Each row is a point. The points of each table are mixes of a few directions, plus a little noise. Count the directions of each table, and those that both share. Where both have some left over, give the other angles between the two spaces (their principal angles), to ten degrees, smallest first.
(in the rows, 128 means zero)

First (5 x 2):
[[100 138]
 [106 137]
 [195 103]
 [132 126]
 [107 136]]
Second (4 x 2):
[[113 134]
 [112 134]
 [100 139]
 [189 105]]
Directions: first 1, second 1, shared 1

First (7 x 3):
[[134 131 128]
 [107 117 129]
 [185 160 127]
 [189 162 127]
 [ 85 104 129]
 [108 117 128]
 [ 88 106 129]]
Second (4 x 3):
[[104 110 121]
 [174 153 127]
 [ 85  94 114]
 [149 155 150]]
Directions: first 1, second 2, shared 1

First (7 x 4):
[[134 141  85 132]
 [130 132 115 129]
 [117 105 204 121]
 [136 145  72 133]
 [130 132 116 129]
 [117 105 204 121]
 [132 137  99 130]]
Second (6 x 4):
[[133 129 128 126]
 [106 125 128 135]
 [179 136 127 112]
 [149 132 127 122]
 [171 134 127 115]
 [ 29 112 130 158]]
Directions: first 1, second 1, shared 0; angles 80

First (6 x 6):
[[134 138 125 129 137 133]
 [121  87 212 107 161 112]
 [152 144 110 140 143 135]
 [146 125  91 150 114 126]
 [ 62 161 106  97  77 141]
 [153 113 122 145 136 122]]
Second (6 x 6):
[[135  31  94 171  52  83]
 [125 157 139 115 151 142]
 [127 139 132 123 137 133]
 [127 134 130 125 133 131]
 [127 143 133 121 140 135]
 [125 161 140 113 156 143]]
Directions: first 3, second 1, shared 1

First (8 x 8):
[[104 131 110 135 144 148 141 146]
 [163  98 164 106  85  93 130  76]
 [139 121 138 122 116 118 126 115]
 [170 150 149 128 120  97  77 125]
 [ 64 105  92 132 150 177 196 146]
 [157 161 136 135 134 109  76 141]
 [136 154 123 137 141 125  99 147]
 [ 92 104 111 125 132 155 177 127]]
Second (7 x 8):
[[127 112 152 156 171 176 194 140]
 [127 110 156 160 178 182 204 142]
 [128 131 123 122 120 120 116 126]
 [128 128 128 128 129 130 130 129]
 [128 133 121 120 115 113 108 124]
 [129 143 106 102  88  84  67 117]
 [129 140 110 107  95  91  77 119]]
Directions: first 2, second 1, shared 0; angles 50

First (10 x 9):
[[109 192 104 103 151 107 109 110 134]
 [177  24 160 187  83 162 156 157 123]
 [100 132 136 100 139 128 129 125 123]
 [108 151 124 106 141 121 123 121 127]
 [129  80 150 135 114 144 142 140 122]
 [112 155 121 111 141 120 121 121 129]
 [105  59 167 114 118 152 150 142 114]
 [141 204  89 132 144 103 105 112 141]
 [120 121 133 122 128 131 131 129 125]
 [175 165  95 168 122 115 114 123 143]]
Second (7 x 9):
[[136  90 142 140 116 140 139 139 126]
 [100 190 109  93 156 108 112 111 130]
 [ 71 163 130  70 158 118 122 115 122]
 [177 121 116 175 108 129 126 133 136]
 [ 94  46 176 105 118 157 156 145 110]
 [147 121 125 147 121 129 128 132 131]
 [171 165  96 164 123 114 115 124 143]]
Directions: first 2, second 2, shared 2

First (10 x 9):
[[149 114 155 116 124 143 132  95 130]
 [100 150 133 136 142 123  63 166 136]
 [139 140 116  95 108 185 119 149 124]
 [166 116 137  91 104 185 158  99 122]
 [122 116 156 151 147  88 118 102 136]
 [124 147 109 108 117 167 107 165 126]
 [ 99 133  99 167 144  66 142 150 126]
 [124 124  80 147 122  91 198 136 115]
 [148  96 187 138 142 104 130  58 138]
 [112 144 109 132 129 127 112 160 128]]
Second (9 x 9):
[[134 135  76 116 109 146 181 151 114]
 [138 124 118 120 119 141 149 123 124]
 [122 129 142 135 136 119 110 127 134]
 [145 126  95 112 108 152 176 131 117]
 [119 127 151 137 141 115  97 122 134]
 [173  87 246 110 139 153  87  21 148]
 [109 140 109 141 134 111 120 155 126]
 [ 99 142 120 148 143  98  98 159 131]
 [112 142  96 137 129 117 133 160 124]]
Directions: first 3, second 2, shared 2

First (10 x 11):
[[111 128  97 160 130 102 123 159 107 116 112]
 [161 164 149 100 112 117 159  73  94 183  99]
 [154 153 151 129 148 142 111  88 124 148 126]
 [129 115 175  98 165 133 140  94 138 144 163]
 [114 120  94 151 106 136 108 168 142  95 121]
 [111 119 101 161 133 128 104 166 136  96 129]
 [ 95 100 103 152 137 115 119 178 138  90 141]
 [147 127 165  89 124 160 134  92 153 140 148]
 [142 122 176  72 128 144 159  81 142 157 152]
 [111 134  70 168  97 101 123 177 105 109  90]]
Second (8 x 11):
[[160 109 100  80 131 133 145 120  41 135 105]
 [143 112 150 148 113 139  90  99 134 118 133]
 [139 131 126 144 121 141 122 153 129  92 143]
 [ 77 171 124 184 159  92 102 137 153 119 157]
 [115 108 174 142  98 145 118 105 156 132 119]
 [144 132 132 116 140 153 174 154 143 177 151]
 [175 135  95 104 154 136 147 148 133 155 149]
 [ 72 127 123 106 109  85 126 109 134  95  66]]
Directions: first 4, second 6, shared 0; angles 30, 30, 40, 70

First (10 x 12):
[[153 128 179 113 138 117 128 134 152 148 127 146]
 [ 94 122 104 157 110 121 125 111 102  85 156 107]
 [ 99 106  65 137  74 152 100 160  67 105 168 134]
 [126  89 120 129 135 117 114 110 137 136 133 132]
 [129 183 141 139 111 148 130 153  92 115 128 140]
 [138 190 149 126 132 141 154 130 114 140 116 147]
 [155 114 151 118 166 119 112 132 178 139  73 104]
 [160 130 124 102 174 130 143 108 172 188  69 140]
 [ 97 132 114 124  84 123 162 149 113  81 200  95]
 [133  88 134 132 154 109 114  91 153 143 114 133]]
Second (8 x 12):
[[141 122 120 108 147 160 127 171 125 160  82 130]
 [ 95 120 143 153  86  66 138  67 135 123 170 133]
 [116 123 152 162 112 134  84 108  80 106 120 165]
 [147 104  93 112 134 146  99 162 135 128 132 118]
 [122 123 133 106 112 110 173 117 148 139 169 125]
 [131 153 110 119 166 153 160 155 129 132 132 110]
 [159 149 180 141 133 164  79 118 102  80  72 155]
 [114 129  91 122 135  92 162 126 169 156 146  89]]
Directions: first 6, second 6, shared 3; angles 40, 50, 60

First (11 x 14):
[[131 123 135 136 132 125 126 135 128 122 127 127 134 134]
 [ 96 178  48  35  81 156 158  51 133 195 139 138  68  53]
 [130 125 132 134 130 127 126 132 127 125 128 127 132 132]
 [135 117 146 149 139 122 121 145 127 113 126 126 142 145]
 [115 148  96  91 109 139 140  97 130 155 133 132 103  98]
 [139 111 156 160 144 118 117 155 126 105 124 125 149 154]
 [114 149  94  88 108 140 141  95 130 156 133 133 102  95]
 [156  87 195 205 168 105 103 192 123  72 119 119 179 191]
 [145 101 171 178 154 113 112 170 125  92 122 122 161 169]
 [127 129 125 126 127 128 129 126 128 129 128 129 126 126]
 [121 140 109 106 117 135 135 110 129 144 130 130 113 110]]
Second (9 x 14):
[[133 134 150 125 129 111 110  95 104 128 155 170 137 130]
 [122 120  99 132 126 150 151 171 159 129  93  74 116 126]
 [137 140 171 122 130  96  94  64  83 127 179 208 146 132]
 [128 128 130 128 128 127 127 126 127 128 129 131 129 128]
 [118 115  82 134 126 162 165 196 177 129  73  43 108 124]
 [127 127 125 129 128 130 130 133 131 128 124 122 127 128]
 [131 132 143 126 129 117 116 105 112 128 146 156 134 129]
 [136 138 164 123 130 101  99  75  90 127 171 195 144 131]
 [120 117  89 133 126 157 159 186 169 129  81  55 112 125]]
Directions: first 1, second 1, shared 0; angles 90

First (10 x 18):
[[127 125 125  96 133 124 137 114 130 129 137 126 134 141 119 126 125 141]
 [144 124 141  90 142 120 144 114 144 116 149 123 154 150 119 126 123 175]
 [130 126 129 109 133 125 134 120 131 127 135 127 134 137 123 127 126 141]
 [134 140 143 249 109 143  94 184 126 120  99 134 109  82 163 141 140  83]
 [151 125 149 100 143 119 144 119 150 110 151 123 161 149 122 129 124 184]
 [113 126 112 110 125 128 128 117 116 141 123 129 115 129 122 125 127 109]
 [104 126 102 102 122 130 128 112 109 148 119 130 107 129 119 122 127  96]
 [115 126 113 104 127 127 130 116 118 140 125 129 119 132 119 124 126 115]
 [140 132 142 166 126 131 120 147 136 117 125 128 132 117 140 133 131 132]
 [121 130 123 152 121 132 119 138 121 133 117 130 115 116 134 129 131 104]]
Second (9 x 18):
[[100 147 146 191  97 105 143 134 124  88 127 119 125 163 118 119 169 117]
 [123 115 118 109 143 126 135 120 140 128 132 146 118 113 128 122 138 137]
 [135 130 132 146 132 131 123 134 130 107 114 133 119 142 117 142 145 120]
 [117 122 112  81 129 125 137 114 124 161 145 117 147 108 144 105 102 143]
 [151 136 142 154 127 140 112 144 123 122 116 126 125 139 122 152 119 114]
 [114 115 109  87 142 123 140 111 136 134 133 135 128 116 131 112 137 141]
 [124 107 121 107 143 128 132 121 145 158 155 159 117  78 139 115 110 145]
 [145 123 120  95 141 140 119 126 124 145 123 123 136 121 132 136 107 130]
 [142 157 152 184 100 132 116 149 105 107 110  94 141 173 119 149 124 103]]
Directions: first 2, second 4, shared 0; angles 30, 90
